Each row is a point. Each table stands for the endless flat space through its points: a line for two points, a plane for three, and so on. The two share one point or none. Which?

First (2 x 4):
[[ 1  3 11 -1]
 [ 1  8  5  7]]
Second (2 x 4):
[[28 33 11 17]
 [14 23 -1 15]]
They share: no point

First (2 x 6):
[[ 15  -9   1  10  17  -4]
 [ 11  -5  25  -6 -15  24]]
Second (3 x 6):
[[ 17  -4  22 -16   8  19]
 [-12 -26 -12  -9   3  51]
 [ 15 -10  21   6 -17  23]]
They share: no point

First (3 x 9):
[[  7  21  25  -4 -42 -20  -3  11 -19]
 [  1  17  27   2 -37 -15  -1  14 -11]
 [  8  24  31   4 -45 -10  -2   7  -8]]
Second (2 x 9):
[[-25 -20  15  16 -45 -45 -17  42 -35]
 [-20 -12  14   9 -39 -40 -10  34 -33]]
They share: no point

First (2 x 11):
[[-41  -4  -2   3   5 -43 -17  25 -26  33  16]
 [-37   0   1  -3   9 -38  -9  19 -19  29  10]]
Second (3 x 11):
[[-35  -9   1 -31  21 -21  27  -5   5   7 -25]
 [-38 -10   4 -27  17 -28  25 -11  -2   0 -17]
 [-32   2   6 -19  17 -28  13   1  -4  14  -7]]
They share: [-29   8   7 -15  17 -28   7   7  -5  21  -2]

First (2 x 12):
[[ 39  20   7 -26 -23  18 -12   9 -23   4  17 -10]
 [ 23  12   5 -30 -13   6   0  19  -9   4  25   0]]
Second (2 x 12):
[[ 12  18   3  -4 -43   2  -7  33 -17  -1  29  18]
 [ 18  17   5 -10 -37   4  -5  26 -17  -1  26  11]]
They share: no point

First (2 x 14):
[[  4  15 -10 -26 -21  -2   9  -4   9  -9 -10 -22 -30  32]
 [ 10   9 -15 -20 -15  -3   7   3   6 -14 -11 -15 -29  25]]
Second (2 x 14):
[[  9 -13 -19  -8   4 -12  -7  20   9 -33   8  -5 -37  -2]
 [  1 -20 -15 -10   6 -14 -15  25  16 -38  16  -9 -43 -10]]
They share: no point

First (4 x 18):
[[ 66  29 -59 -62  27  18 -24  56  30  66   6 -37   8  -7   7  42 -18 -30]
 [ -2  65   3 -18  19  28  -6  12  -2  30   4 -39  -2 -27  41  14 -24 -12]
 [ 68  15 -37 -43  -1 -17 -31  42  -2  40   9 -19   3   3   6  24  -4 -32]
 [  6  37  24  -1 -21 -22 -12  -4 -40  -2  16 -12   0  -3  27 -10  -3 -13]]
Second (5 x 18):
[[ 60  25  27 -37 -19  -3   9  17 -14   8  34 -38  -7  -3   4  37 -26 -17]
 [ 26  58 -10 -47 -14   1 -21  39 -35  38  20  -4  33  14  31  26  -1 -39]
 [ 39  17   7  -8  -9  -5 -11  33 -14  57  22 -31  -9  -2  10 -10   9 -19]
 [ 18  24 -16   1   8  -7 -25  35  -9  70   8 -20   1   0  17 -28  17 -19]
 [ -7  49 -55 -43  17  16 -18  19  12  29   0  -3  27  -6  26  28 -22 -16]]
They share: no point

First (2 x 24):
[[ -5   4  -7 -16  11 -14   6  22   4 -22   8 -12  -5  -8  23 -11  29  19
   -8 -33  -4 -15  33  -9]
 [-26 -17 -13 -28  26 -17   3  13   7  -1   8 -18 -20 -20  35 -11  20  37
   10 -24 -22  -9  21   0]]
Second (4 x 24):
[[  4 -27 -30 -46  43  13  14  34   2 -14 -11 -19 -29   1  15 -25  28  21
   10 -31 -36 -25  49  -8]
 [-29   5   5  -2  -7 -36  16   0  20  -6  12   4  -6 -35  31  10  16  17
   -6 -39   8 -23  13  11]
 [ -8 -19 -19 -32  26  -3  19  21  11  -9  -6  -8 -24 -14  19 -11  22  17
    6 -36 -22 -29  37   2]
 [-34   8  -7  11  -1 -35  28  -3  20  -2  20   5  14 -19  46 -10  36  19
   -6 -25   3 -14   6 -15]]
They share: [-12  -3  -9 -20  16 -15   5  19   5 -15   8 -14 -10 -12  27 -11  26  25
  -2 -30 -10 -13  29  -6]

First (3 x 24):
[[ 34   3  -5   4  14  46   9  32  -3 -11 -38  36  15   0 -16 -25  27   7
  -20  43  -9 -14  13   4]
 [ 36 -17 -28  41  34  18   9  -1 -15 -29   0  22  23   7 -19 -29   5  20
  -36  13  34  20  48 -29]
 [ 48  -9 -22  31  34  26   1  17 -15 -25 -20  34  15   9 -21 -29   9  18
  -36  17   4   8  42 -19]]
Second (3 x 24):
[[ 32  -9 -14  14  29  34   4  -6  -4 -29  -5  36  32   4  -9 -26  16  18
  -40  26  12   1  35  -9]
 [ 33 -16 -16  14  31  33   5 -13  -4 -31  -8  44  42   7 -12 -29  17  26
  -46  23   1  -1  37 -14]
 [ 15 -30 -25  34  10  26  37   8  -9 -10 -29  25  42   3 -33 -35  24  27
  -18  32  19   5  21 -34]]
They share: [ 24  -9 -16  22  19  32  16   8  -6 -19 -11  22  24   0 -15 -26  18  12
 -24  32  28   5  27 -13]

First (3 x 24):
[[ 35  -1   4  33  20 -21  50  24 -42  48 -24  10  -8  17  -6  21 -20  32
  -12  -6 -10   3  15  -6]
 [ 35  21  -6  21  16 -29  34  -6 -34  32 -16  20  -8  -7 -12  11  -6  34
  -20 -20  -8  -9  29  -8]
 [  8  11  46  15   8  27  20   6 -18   0 -54 -23  37  17 -42   9 -14  29
    0 -30 -31 -33  30  24]]
Second (4 x 24):
[[ 23  12  19  23  15 -14  38   0 -36  16 -35   2   5   3 -21  16 -15  31
  -12 -17 -10 -10  19  -5]
 [ 44  24   7  20  27 -11  29 -27 -27  52 -44  32  11 -33 -60 -23  27  61
   15  -5  -1   2  79 -14]
 [-13 -30  55   2  18 -20  41  12 -63  40 -41  -4  47  -3 -18  31  -3  10
  -27   7  -7 -13  31 -20]
 [ 32  18   1  17  12   1  20   9 -18  40 -20   8  11   9 -21   4  -3  34
  -12 -29 -28 -25  43  19]]
They share: [ 26  14  13  21  14  -9  32   3 -30  24 -30   4   7   5 -21  12 -11  32
 -12 -21 -16 -15  27   3]
